Each row is a point. Each copy is the shape, with its points in the same order, turned, moved and blurred by noise. Is it also mirrored, or only turned?
In the rows, zero is written as 128.

Shape (6 x 2):
[[173  96]
 [142 130]
 [ 81 165]
 [144 146]
 [139 103]
 [ 76 147]]
Copy 1:
[[205 150]
 [156 154]
 [ 86 143]
 [147 171]
 [164 130]
 [ 89 127]]
Copy 1 is: only turned
Copy 2 (6 x 2):
[[144  74]
 [121 114]
 [109 187]
 [112 121]
 [152 107]
 [128 189]]
Copy 2 is: mirrored
Copy 3:
[[113  71]
 [109 117]
 [124 187]
 [ 97 129]
 [129 102]
 [141 178]]
Copy 3 is: mirrored
Copy 4:
[[188 146]
 [151 129]
 [ 79 122]
 [144 115]
 [158 153]
 [ 80 144]]
Copy 4 is: mirrored

Shape (6 x 2):
[[174 175]
 [113 129]
 [118 173]
 [121  86]
 [167 153]
 [116 105]]
Copy 1, 6 rows:
[[ 76 179]
 [133 121]
 [136 171]
 [124  79]
 [ 76 151]
 [127 100]]
Copy 1 is: mirrored
Copy 2, 6 rows:
[[ 95  72]
 [131 140]
 [148  95]
 [107 176]
 [ 97  92]
 [120 158]]
Copy 2 is: only turned
Copy 3:
[[ 63 154]
 [135 130]
 [ 94 109]
 [167 159]
 [ 87 157]
 [155 142]]
Copy 3 is: only turned

Shape:
[[184 104 105]
 [ 87 119 142]
 [167 138  92]
 [ 67 139 147]
 [ 83 118 140]
 [106 139 163]]
Copy 1:
[[134 193 112]
 [113 106 144]
 [128 172  79]
 [112  73 146]
 [105 101 150]
 [145 105 145]]
Copy 1 is: mirrored
Copy 2:
[[ 89 162  88]
 [150 137 168]
 [129 171  83]
 [178 133 177]
 [153 140 173]
 [155 109 147]]
Copy 2 is: only turned
Copy 3 (6 x 3):
[[146  65 140]
 [141 165 165]
 [142  88 107]
 [132 196 151]
 [146 170 164]
 [107 164 160]]
Copy 3 is: mirrored

Shape (7 x 4):
[[178 154 100 162]
 [115  84 119  80]
 [105 163 163  66]
 [105  93  79 103]
 [180 115 113 122]
 [103 173 152 112]
 [120  95 131 111]]
Copy 1:
[[183 168 163 125]
 [122  99  79 160]
 [106 131  68  73]
 [103 129 102 181]
 [182 128 120 147]
 [106 149 110  82]
 [125  97 118 139]]
Copy 1 is: only turned
Copy 2 (7 x 4):
[[125  83 152 196]
 [ 89 153  91 113]
 [126 166 172  94]
 [119 115  75 123]
 [ 97 118 128 185]
 [132 121 174 105]
 [ 85 121 115 126]]
Copy 2 is: mirrored

Shape (7 x 4):
[[161 200 158 165]
 [110 113 103 143]
 [156 132 138 128]
 [174 195 114 103]
 [ 64 122 148  97]
 [ 98 104 132 100]
 [112 114 130 106]]
Copy 1 (7 x 4):
[[121 164 137 194]
 [151 109 117 107]
 [107 112 139 137]
 [ 64 151  96 161]
 [140 157 146  55]
 [127 123 143  67]
 [120 124 135  85]]
Copy 1 is: mirrored
Copy 2, 7 rows:
[[ 85 209 131 184]
 [127 109 134 128]
 [130 164 124 128]
 [117 184  61 180]
 [161 103 165 177]
 [166 104 140 136]
 [152 118 133 135]]
Copy 2 is: mirrored
Copy 3 (7 x 4):
[[188 168 144  76]
 [103 101 117 104]
 [143 135 130 129]
 [140 177 183 129]
 [ 83 154  63 117]
 [ 91 127  81 142]
 [107 130 100 136]]
Copy 3 is: only turned

Shape, 12 rows:
[[103 111 146 145 195 118]
 [ 95 133  74 127  73 132]
 [ 89 145 142  83 167 132]
 [137 164 113  92 158 128]
 [ 77 137 123 121 108 156]
 [124  92 102 130  89 177]
 [134 126 160 151 106 109]
 [103 118 100  94 118 155]
 [121 121  68 154  68 170]
 [149 108 135 137  97 110]
 [113 122 158  69 223 123]
 [143  77 119 141 105  90]]
Copy 1, 12 rows:
[[ 82  99 127 126 172 191]
 [119  92 107 106 118  57]
 [144  83  97 111 169 174]
 [153  73 111 158 130 153]
 [129 118  84 109 160 109]
 [131 130 137 130 167  71]
 [101 152 127 115 110 139]
 [147  89 116 120 158 103]
 [112 113 126 144 143  41]
 [119 140 159 123 112 118]
 [149  71 126 129 174 224]
 [105 121 178 102 109 121]]
Copy 1 is: mirrored
Copy 2, 12 rows:
[[ 96 127 143  80  84  97]
 [166 191 170 107 166 164]
 [114 154  99  62 105 152]
 [120 163 106 114  94 166]
 [129 159 135  80 169 148]
 [165 140 138 129 178 126]
 [123  98 172 106 116 164]
 [152 164 114  94 144 143]
 [166 176 168 147 193 142]
 [158 113 169 128 120 161]
 [103 133  71  58  61 125]
 [175 117 180 122 101 129]]
Copy 2 is: mirrored
Copy 3 (12 x 6):
[[136  84  93 134 187 147]
 [ 46 143 170 130 133 123]
 [141 150 130 142 202 145]
 [152 139 161  99 172 138]
 [ 97 148 131 165 136 139]
 [ 75 151 120 109  99 157]
 [138 105 117 143 111 113]
 [ 92 161 132 121 149 158]
 [ 40 126 163 105  85 152]
 [109 117 119 106 103 100]
 [181 145 106 108 224 143]
 [ 89 104 100  90 112  89]]
Copy 3 is: mirrored
Copy 4:
[[171 124 165  72  88 166]
 [124 174  78 167 145 156]
 [180 165 144  96 123 110]
 [170 136 124  80 165 106]
 [150 174 108 122 101 127]
 [ 71 167 123 138 120 137]
 [149  93 113 137  94 128]
 [128 179 134 127 135 118]
 [ 77 169  76 150 140 162]
 [115  93 115 150 120 124]
 [199 155 186  53 123  98]
 [119  92 151 155 120 152]]
Copy 4 is: only turned

Shape, 12 rows:
[[105 103 142 129  88 114]
 [169 148 107 103 119  88]
 [111 165 142 164 139 148]
 [ 97  94 184  92 182 181]
 [112  81 142 143 134 114]
 [ 95  98 183 119 150 135]
 [ 66 142  86 173 149 172]
 [157 109 121  77 106  80]
 [120 157 113 147  98 154]
 [143 119 171 135  93 137]
 [122 152 103 117 103 138]
 [ 69 153 172 138 183  80]]
Copy 1, 12 rows:
[[104 102 126 148 114 170]
 [113 137 197 124 141 126]
 [187 130 129 160 123 146]
 [143 174  63 103  64 122]
 [123  96 130 129  71 148]
 [125 145  96 133  61 152]
 [212  83 100 110 131 169]
 [ 71 132 179 110 124 132]
 [160 111 129 152 158 145]
 [108 131 119 179 114 129]
 [142 124 141 126 164 147]
 [172 169 155 124  57 200]]
Copy 1 is: only turned
Copy 2, 12 rows:
[[176  92  95 125 131 117]
 [120  95 148  79 110 105]
 [120 150 101 158 112  97]
 [160 202 129 123 197 146]
 [174 132 102 114 121 155]
 [182 171 109 117 152 133]
 [ 80 143  62 174 132 149]
 [156  82 138  53 136 117]
 [121 106 107 162 130  98]
 [185 116 141 138 127 101]
 [113 100 112 126 136  99]
 [144 196  64  81 112  99]]
Copy 2 is: only turned
